Rows are points. Each copy is the shape, with its points in the same order, stretched, turned, moved and blurred by noise. Is it also mirrored, or only turned?

Shape (8 x 3):
[[ 66   9 -25]
 [ 23 -23 -30]
 [ 36  47  46]
 [-44  15   2]
 [-32 -46  -2]
 [-16 -32  -4]
 [  5 -22  -7]
 [-61  28  62]]
Copy 1 (8 x 3):
[[ 25  54 -32]
 [ 23   7 -51]
 [-10  63  53]
 [-42 -20  -3]
 [ -1 -44 -26]
 [  4 -26 -25]
 [ 13 -12 -21]
 [-63 -26  67]]
Copy 1 is: only turned
Copy 2 (8 x 3):
[[-49 -43 -51]
 [ 13  -7 -45]
 [-60 -11  42]
 [  5  50  14]
 [ 48  10  15]
 [ 27  20   8]
 [ 11 -17  -8]
 [-19  61  95]]
Copy 2 is: mirrored
Copy 3 (8 x 3):
[[ 48  58 -24]
 [ -4  37 -21]
 [ 87 -11  39]
 [  0 -39   6]
 [-41   7  17]
 [-26  12  12]
 [ -6  24   7]
 [ 25 -77  73]]
Copy 3 is: mirrored
Copy 4 (8 x 3):
[[ 44  10 -49]
 [ 11 -24 -48]
 [ 49   2  34]
 [-40 -25  21]
 [-18 -70 -13]
 [ -2 -61 -20]
 [ 10 -43 -23]
 [-27 -43  80]]
Copy 4 is: only turned

Shape (7 x 4):
[[ 20   9 -13  10]
 [-95   0 -14   2]
 [  9 -17  -1  33]
 [  5 -13   8  34]
 [ 23   5  29  27]
 [ 16 -11  39 -11]
 [ 22  70   6   1]]
Copy 1 (7 x 4):
[[ 23  -4 -12   1]
 [-48 -30 -65  28]
 [ 13 -41  -2  -4]
 [  7 -41  -3   0]
 [  9 -26  29   1]
 [-23 -27  18 -20]
 [  4  22  23  34]]
Copy 1 is: only turned
Copy 2 (7 x 4):
[[  6  23 -10   9]
 [-42 -68 -48   7]
 [ 13   4   1  34]
 [  6   1   4  35]
 [ -9  20  22  34]
 [-11   0  43   6]
 [-46  54 -14   1]]
Copy 2 is: only turned
Copy 3 (7 x 4):
[[ 35  -1  15  25]
 [-57 -38 -38   9]
 [ 20 -28  32  41]
 [ 13 -14  29  49]
 [ 25  12  27  58]
 [  1  28  49  17]
 [ 49  47 -29  35]]
Copy 3 is: only turned

Shape (7 x 4):
[[-79   9  64  46]
 [ -7  20 -87  15]
 [ 16  33 -37 -13]
 [ -6  63  15 -29]
 [-17 -54 -34  18]
 [ 17  66  -7  27]
 [-28 -59  12 -66]]
Copy 1 (7 x 4):
[[-67 -29 -10 -21]
 [-28  75 -30  54]
 [ -2  60  13   4]
 [-23  40  41 -44]
 [ -8  17 -62  17]
 [-23  17  51  27]
 [ 32  41 -68 -81]]
Copy 1 is: only turned
Copy 2 (7 x 4):
[[ 42  36  86 -29]
 [-75 -14  26  81]
 [-17  -6 -14  46]
 [ 21  48 -27 -12]
 [-30 -60  56  31]
 [ 11  24  -3  64]
 [ -1 -35  -3 -71]]
Copy 2 is: only turned

Shape (9 x 6):
[[-18  21 -18 -25  25   9]
 [-33 -30   1 -26   1  18]
 [  6  63  10 -18  -3  27]
 [ 52   3 -24  -7  28  -7]
 [-34   3  15 -10  32  -1]
 [-33  -3 -66  11  -7 -33]
 [ -9 -15  10  -4 -95  10]
 [  2 -15   8  56  28 -42]
 [ 26  63   1 -34  39 -29]]
Copy 1 (9 x 6):
[[-17  32 -37  -8 -12  -8]
 [ 34  -8 -39 -24   4  24]
 [-27  54  20  12 -34  23]
 [-51 -16 -46  13 -22  -4]
 [  1  16 -25 -17  23  -2]
 [ 11  -5 -55  11 -41 -57]
 [ 64 -27  32  -2 -55  46]
 [ -4 -40 -21  30  17 -31]
 [-83  43  -7 -24 -13 -25]]
Copy 1 is: mirrored
Copy 2 (9 x 6):
[[ -2   7  18 -14  51  17]
 [ 25 -41  30   6  34   3]
 [-14  43  70 -40  23  -2]
 [ 49  45 -21   7  20 -32]
 [-19 -22  24   2  56 -11]
 [  0 -20 -36  -7  -2  58]
 [ 32 -19  63 -29 -61   3]
 [-21  -8 -22  48   9 -46]
 [-17  54  -6 -54  54 -35]]
Copy 2 is: only turned

Shape (11 x 6):
[[-50 -39  41 -59  33 -50]
 [ 42  18 -93  21 -21  23]
 [ -6 -12 -68  12 -28  14]
 [-25   0  27 -60  23   8]
 [-28 -31  19  16  12 -14]
 [ 51  -3 -29  28 -19  37]
 [-18 -39  15 -20  30 -32]
 [-12 -53  29 -63 -21 -30]
 [ 18 -40  17 -34  40 -47]
 [ 31 -49 -53   8  -9  55]
 [ 50  11 -35  20 -66  30]]
Copy 1 (11 x 6):
[[-28 -41  13  53  35  62]
 [ 10  22 -13 -48 -10 -88]
 [ -2 -15 -22 -48  16 -56]
 [ 15 -14  21  11  28  45]
 [  2 -27 -30  18   9  24]
 [ 44   5 -12  -7 -28 -43]
 [-13 -28  -7  50  17  22]
 [-10 -66  35  30   6  23]
 [-13 -22  16  85   5  17]
 [ 57 -30 -18  11  13 -49]
 [ 27  -1   0 -59 -40 -60]]
Copy 1 is: only turned
Copy 2 (11 x 6):
[[ 52  17  95  28  17  -6]
 [ -2 -26 -68 -43 -12 -17]
 [-28 -45 -23  -6 -11 -17]
 [ 60   3  60 -23   3  21]
 [ -8   8  33  19 -12  11]
 [ -8  -1 -25 -46 -38   3]
 [ 25  22  55  14   7 -12]
 [ 41   1  89  20 -31 -49]
 [ 44  53  57  -5  11 -30]
 [-54 -39   8 -54  -7 -38]
 [ 16 -16 -30 -24 -72 -11]]
Copy 2 is: mirrored
Copy 3 (11 x 6):
[[  3 -52  84   5  50  21]
 [-61  50 -67  43 -15 -51]
 [ -3  24 -21  19 -18 -56]
 [-25 -59  39  13  -2  29]
 [ 37  13  56   7  12  10]
 [ 19  25 -36  48 -21  -3]
 [ 11 -16  69  30  40  12]
 [ 48 -54  16  14  25 -19]
 [-11 -28  45  45  54  17]
 [ 28  13  10  77 -20 -35]
 [ 21  32 -89  29 -20 -42]]
Copy 3 is: only turned
